Each row of a before or after table is a point. One or more steps were done to the points. Then noise was added and the rows were shuffled. The steps act on columns, c1 being the first. What was done? A step turns or swaps two columns, mirrors them in a line or flattens them onto one, adds a multiple of one to another, or multiplies or shifts one. Angles are multiples of 10 degrees, from the lower column toward the higher: turns from -170 to 170, lines from 10 to 170 but not 90. Use the fewest steps. Two steps may share a column if one is a turn and the other turns, adds or multiplies; they go together, in the order done. Otherwise the lowest column goes first.

Before, 8 rows:
[[ 13 -13  15]
 [ 16  59  20]
 [ 14 -16   6]
 [  9  31   3]
 [-44  39  26]
 [-17 -20  13]
 [  5 -19 121]
 [ 16  -3  11]]
After (8 x 3):
[[ 16  41 -47]
 [ 15  -3  15]
 [ 16 -11   9]
 [  9 -21 -20]
 [ 13 -14  11]
 [  4  36   6]
 [ 22  56  14]
 [123 -19 -17]]
Steps: mirror c1 and c3 in the line at 40 degrees

Before:
[[  43  -18  -12   27   16    5  -25   13]
 [  65  -90    2   49  -65  -27  -35    9]
 [  31    5  -16   23    6   34   29   22]
 [ -39   24   -8   18   14  -23  -40   54]
 [ 101  -36   22  -10 -121  -22  -28    1]
 [ -76   49    3    8   35  -58   39   40]
 [ -80   32  -12   22   60  -36   12  -34]
 [ -55   28   34  -13   45  -36  -29   22]
 [  53  -16  -89   -8   25    6    1   30]
 [  -2  -26   -7  -12    5   42  -14    7]
 [  66  -49  -31  -33   60   -4    7    7]
 [  48  -56  -31  -11  -91  -17  -72  -37]
 [ -23   85   16   36   52  -38  -17    5]]
After:
[[ -40    4   -5   22    7  -22  -22   22]
 [  87   32  -29   22   61    6  -37  -35]
 [ -42  -18   -6   27   17   10  -75   13]
 [ -52  -17  -74   -8   25   12  -49   29]
 [  35   85   18   38   52   29  -67    5]
 [ -86  -36   23  -12 -121   55  -80    0]
 [  64   27   46  -13   45   16  -79   22]
 [ -40  -58  -50   -9  -90   33 -122  -36]
 [  45   23   19   17   13    8  -90   54]
 [ -52  -91    6   49  -65   47  -88   10]
 [  90   48   22    8   34   28  -11   40]
 [ -12  -25   -4  -11    5  -40  -65    7]
 [ -60  -49  -28  -34   60   26  -44    7]]
Steps: turn c1 and c6 by 160 degrees; add 0.5 times c8 to c3; shift c7 by -50

Before, 11 rows:
[[ -62   27  -46  -19  -22  -32   79  -16  -17  -84   69]
 [  70   24    0   17   55    1  -12   -9  -14   36  -44]
 [ -22   -1    7   -7  -27   44   -9   74  -41  -26   -2]
 [ -20   20   12   35   42   -5  -38  -21    2   -1  -59]
 [ -26   -4   23  -56   16   -5  -23   95  -14  -59   16]
 [  16  -29   41  -11   36    2   -5  -25  -15   45  -67]
 [ -25   52  -30  -30  -61  -59   31  -20  -15  -53   10]
 [ -61  -38  -37  -28   -7  -15  -30  121  -23  -13   17]
 [  -8  -42   31   16  -16  -25  -17   96  -24  -38   26]
 [  27   -6    3   15   33   -3   20   20    3  -10  -94]
 [   3    4  -63  -27  -38  -25   24  -62  -22 -100   25]]
After:
[[-61   7 -37   1 -37 -99 -30 -72 -24 -31   7]
 [-20 -41  12 -18  20  21 -38   7   2  30 -70]
 [ 70 -54  -2  23  24   8 -12   6 -13  34 -47]
 [ 27 -32   4 -16  -6 -18  19 -13   3   8 -88]
 [ -7  15  32 -42 -42 -71 -16 -70 -24  -4  21]
 [ 17 -37  42  45 -28  20  -4  13 -16  13 -69]
 [-20  27   6 -19  -1 -86  -9   1 -40 -19  -5]
 [-23  59 -30 -32  52  46  31 -42 -18 -54  20]
 [-25 -17  22 -23  -4 -80 -21 -52 -12 -78   8]
 [  4  37 -62 -74   3  67  23  12 -22 -73  34]
 [-62  23 -48 -64  27  30  78 -19 -17 -59  91]]
Steps: turn c2 and c5 by 90 degrees; mirror c4 and c10 in the line at 60 degrees; turn c6 and c8 by 120 degrees; add 0.3 times c7 to c11
